Rows are points. Each copy is the shape, with its points in the same order, turned, moved and blurred by noise. Is it also mirrored, or only turned?

Shape (6 x 3):
[[ 0.03 -0.50 -0.04]
 [-0.02  0.58 -0.38]
 [-0.10 -0.56  0.45]
 [ 0.40  0.46 -0.18]
 [-0.09  0.39 -0.18]
 [ 0.00  0.12 -0.43]]
Copy 1:
[[ 0.10 -0.49  0.22]
 [ 0.48  0.36 -0.38]
 [-0.45 -0.46  0.28]
 [ 0.44  0.45  0.14]
 [ 0.25  0.19 -0.29]
 [ 0.44 -0.02 -0.19]]
Copy 1 is: only turned
Copy 2, 6 rows:
[[-0.35 -0.21 -0.12]
 [ 0.68 -0.11  0.35]
 [-0.65  0.20 -0.14]
 [ 0.64  0.04 -0.18]
 [ 0.40  0.05  0.28]
 [ 0.32 -0.31  0.18]]
Copy 2 is: mirrored

Shape, 9 rows:
[[ 0.08  0.24 -0.11  0.22]
 [-0.25  0.08 -0.11 -0.30]
 [ 0.05 -1.01  0.26 -0.06]
 [-0.42 -0.69  0.28  0.08]
 [-0.47  0.24  0.20  0.05]
 [-0.18  0.31 -0.14 -0.21]
 [ 0.34  0.12 -0.31  0.46]
 [ 0.35  0.52  0.07  0.07]
 [ 0.32 -0.10 -0.44  0.45]]
Copy 1:
[[ 0.19  0.10 -0.09 -0.09]
 [-0.41  0.23 -0.29 -0.21]
 [-0.84 -0.37  0.10  0.61]
 [-0.64 -0.04 -0.33  0.70]
 [-0.09  0.53 -0.43  0.10]
 [-0.18  0.33 -0.26 -0.33]
 [ 0.37 -0.24  0.05 -0.08]
 [ 0.23  0.37  0.26 -0.27]
 [ 0.27 -0.45 -0.02 -0.06]]
Copy 1 is: only turned
Copy 2:
[[-0.33 -0.18 -0.18  0.31]
 [-0.15 -0.15 -0.25 -0.24]
 [ 0.55 -0.40  0.67 -0.21]
 [ 0.03 -0.17  0.68 -0.38]
 [-0.50  0.10 -0.01 -0.15]
 [-0.25 -0.09 -0.37 -0.03]
 [-0.25 -0.48 -0.05  0.62]
 [-0.18  0.11 -0.38  0.54]
 [-0.15 -0.68  0.03  0.54]]
Copy 2 is: only turned
Copy 3, 9 rows:
[[-0.24  0.15 -0.16  0.31]
 [ 0.03  0.09  0.27 -0.17]
 [ 0.08 -0.79 -0.44 -0.51]
 [-0.31 -0.74  0.01 -0.51]
 [-0.29 -0.21  0.48  0.18]
 [-0.03  0.10  0.24  0.05]
 [-0.32  0.26 -0.48  0.27]
 [ 0.03  0.15 -0.06  0.59]
 [-0.39  0.22 -0.63  0.10]]
Copy 3 is: only turned

Shape:
[[ 0.39  0.42 -0.62  0.32 -0.26  0.26]
 [-0.51 -0.35  0.17 -0.34  0.06 -0.07]
 [-0.61 -0.21 -0.19 -0.44  0.38 -0.42]
 [ 0.05 -0.44 -0.57  0.00 -0.45 -0.21]
 [-0.01  0.58  0.00 -0.04 -0.44  0.20]
 [-0.43  0.41 -0.49  0.60 -0.29 -0.14]
 [ 0.05  0.37  0.32 -0.09 -0.08 -0.25]
 [-0.41  0.11 -0.52 -0.21  0.04  0.43]
 [ 0.32 -0.06  0.37 -0.41  0.28 -0.01]
 [-0.21 -0.14  0.54 -0.04  0.06 -0.27]
 [ 0.46  0.51  0.43 -0.28 -0.39  0.12]
 [-0.01 -0.47  0.45  0.02 -0.10  0.32]]
Copy 1:
[[ 0.69 -0.02  0.17 -0.70  0.03 -0.23]
 [-0.65  0.26 -0.29 -0.08 -0.11  0.12]
 [-0.66  0.22 -0.56 -0.09  0.38 -0.10]
 [ 0.29 -0.10 -0.65 -0.22 -0.24  0.00]
 [ 0.27  0.62  0.23 -0.35 -0.19 -0.22]
 [ 0.61  0.56 -0.17 -0.40  0.44  0.21]
 [-0.02  0.37  0.29  0.17  0.00 -0.27]
 [-0.16  0.32 -0.34 -0.88  0.04  0.00]
 [-0.53 -0.18  0.31 -0.06 -0.17 -0.28]
 [-0.45  0.24  0.19  0.28 -0.01  0.11]
 [ 0.10  0.38  0.56 -0.08 -0.54 -0.56]
 [-0.36 -0.02  0.19 -0.12 -0.44  0.44]]
Copy 1 is: only turned
Copy 2, 12 rows:
[[ 0.25  0.68 -0.25  0.37 -0.16  0.25]
 [-0.59 -0.29  0.10 -0.29  0.18 -0.03]
 [-0.89 -0.12  0.16 -0.01  0.57  0.04]
 [-0.57  0.69 -0.25 -0.36 -0.12  0.06]
 [ 0.11  0.12  0.16  0.39 -0.32 -0.10]
 [-0.25  0.19 -0.65  0.62 -0.16 -0.19]
 [-0.04 -0.02  0.34  0.12  0.23 -0.40]
 [-0.39  0.04 -0.09  0.17 -0.14  0.62]
 [ 0.14  0.07  0.49 -0.31  0.53  0.00]
 [-0.21 -0.19  0.09 -0.25  0.35 -0.45]
 [ 0.45  0.20  0.75  0.16 -0.14 -0.20]
 [ 0.09 -0.14  0.01 -0.66  0.01  0.00]]
Copy 2 is: only turned

Shape, 13 rows:
[[-0.40 -0.18  0.48 -0.21 -0.25  0.01 -0.52  0.23]
 [ 0.07  0.07 -0.01  0.01 -0.54 -0.48 -0.32  0.43]
 [ 0.23 -0.37 -0.42  0.24  0.48  0.42  0.14 -0.27]
 [ 0.07  0.40  0.43 -0.19 -0.14 -0.60 -0.57 -0.15]
 [-0.55  0.41  0.12 -0.20 -0.36 -0.31 -0.24  0.60]
 [-0.50  0.31  0.17 -0.04 -0.46 -0.17 -0.45  0.37]
 [-0.13 -0.22  0.08  0.22  0.46  0.06  0.19  0.48]
 [ 0.24  0.02 -0.33 -0.15  0.00 -0.42 -0.55 -0.22]
 [ 0.02 -0.28  0.07  0.40  0.22  0.39  0.43 -0.24]
 [ 0.35  0.03 -0.03 -0.10 -0.09 -0.19  0.00 -0.43]
 [-0.02 -0.08 -0.30  0.11  0.30 -0.22 -0.11 -0.68]
 [-0.15  0.01  0.24  0.74  0.31  0.77  0.04  0.38]
 [ 0.38  0.07 -0.20 -0.24  0.35  0.29  0.04 -0.42]]
Copy 1:
[[-0.75 -0.73  0.11  0.11 -0.17  0.32 -0.11  0.25]
 [-0.31 -0.35  0.13 -0.20 -0.29  0.14 -0.82  0.08]
 [ 0.07 -0.06 -0.49 -0.27  0.59  0.17  0.42 -0.27]
 [-0.61 -0.34  0.64  0.24 -0.11 -0.25 -0.42 -0.22]
 [-0.67 -0.47  0.46 -0.42 -0.18  0.10 -0.55  0.61]
 [-0.84 -0.38  0.24 -0.18 -0.08  0.12 -0.55  0.46]
 [ 0.09 -0.49  0.11 -0.28  0.50  0.47  0.06  0.26]
 [-0.40 -0.37  0.02 -0.22  0.06 -0.33 -0.36 -0.56]
 [ 0.15  0.01 -0.31  0.14  0.44  0.19  0.40  0.22]
 [-0.11 -0.01  0.04  0.07 -0.07 -0.27  0.01 -0.30]
 [-0.21 -0.19 -0.17 -0.01  0.49 -0.57  0.11 -0.28]
 [-0.28  0.11 -0.11 -0.01  0.81  0.91  0.18  0.45]
 [-0.15  0.10 -0.02 -0.27  0.18 -0.10  0.47 -0.43]]
Copy 1 is: only turned
Copy 2 (13 x 8):
[[-0.44  0.05  0.51 -0.27  0.22  0.04 -0.40 -0.51]
 [-0.64  0.17  0.59 -0.29  0.01 -0.38 -0.22  0.22]
 [ 0.65 -0.24 -0.35  0.29  0.04 -0.12 -0.31  0.19]
 [-1.02  0.04  0.29  0.05 -0.12 -0.63 -0.35 -0.37]
 [-0.87  0.29  0.31 -0.51 -0.08  0.29 -0.11  0.00]
 [-0.76  0.10  0.49 -0.38 -0.17  0.21 -0.44 -0.08]
 [-0.12  0.25 -0.24  0.13  0.43  0.22  0.09  0.00]
 [-0.61 -0.35  0.04 -0.14  0.12 -0.56 -0.56  0.20]
 [ 0.36 -0.07 -0.06  0.49 -0.21  0.02  0.06 -0.16]
 [-0.21 -0.36  0.03  0.16 -0.28 -0.58 -0.17 -0.08]
 [-0.21 -0.73 -0.22  0.40 -0.06 -0.36 -0.53 -0.06]
 [ 0.40  0.72 -0.11  0.40 -0.07  0.32 -0.38 -0.22]
 [ 0.14 -0.28 -0.46  0.00 -0.19 -0.56 -0.35 -0.28]]
Copy 2 is: only turned
Copy 3 (13 x 8):
[[-0.03  0.18 -0.06 -0.17  0.37  0.32 -0.61  0.50]
 [ 0.52 -0.07 -0.38  0.24  0.34  0.10 -0.27  0.28]
 [-0.38 -0.19  0.51 -0.16  0.24 -0.12  0.29 -0.54]
 [ 0.46  0.03 -0.02 -0.35  0.06  0.08 -0.07  0.98]
 [ 0.13  0.33 -0.69  0.27  0.29 -0.25 -0.35  0.51]
 [ 0.19  0.38 -0.33  0.06  0.25 -0.09 -0.48  0.43]
 [-0.50  0.08  0.19  0.34  0.41  0.07  0.16  0.12]
 [ 0.61 -0.24  0.06 -0.39  0.29 -0.09  0.15  0.24]
 [-0.38 -0.09  0.58  0.10 -0.14  0.02 -0.10 -0.40]
 [ 0.33 -0.35  0.20 -0.26 -0.24  0.02  0.12  0.03]
 [ 0.18 -0.30  0.58 -0.41  0.12 -0.50  0.09  0.06]
 [-0.53  0.86  0.50  0.36  0.28  0.21 -0.04 -0.27]
 [-0.10 -0.03  0.22 -0.54 -0.11  0.00  0.44 -0.22]]
Copy 3 is: only turned
Copy 4, 13 rows:
[[-0.75 -0.26  0.00  0.26 -0.05  0.04 -0.12  0.10]
 [-0.42  0.26 -0.17  0.95 -0.29  0.00 -0.20 -0.20]
 [ 0.70 -0.03 -0.05  0.11  0.39  0.20  0.45  0.37]
 [-0.30 -0.19  0.16  0.33 -0.35 -0.50 -0.52 -0.44]
 [-0.78  0.33 -0.05  0.32 -0.16  0.20 -0.20 -0.53]
 [-0.68  0.22 -0.16  0.38 -0.14  0.17 -0.43 -0.23]
 [-0.10  0.17 -0.21  0.20  0.62  0.00  0.48 -0.13]
 [ 0.30 -0.28  0.01  0.60 -0.28  0.03 -0.26 -0.34]
 [ 0.27  0.21 -0.23 -0.01  0.18 -0.07  0.54  0.56]
 [ 0.28  0.01  0.12  0.41 -0.48 -0.19  0.11  0.07]
 [ 0.57 -0.29 -0.30  0.05 -0.29 -0.07  0.10 -0.14]
 [-0.15  0.53 -0.39 -0.16  0.84  0.06  0.03  0.54]
 [ 0.59 -0.04  0.47  0.05 -0.07  0.01  0.18  0.19]]
Copy 4 is: mirrored
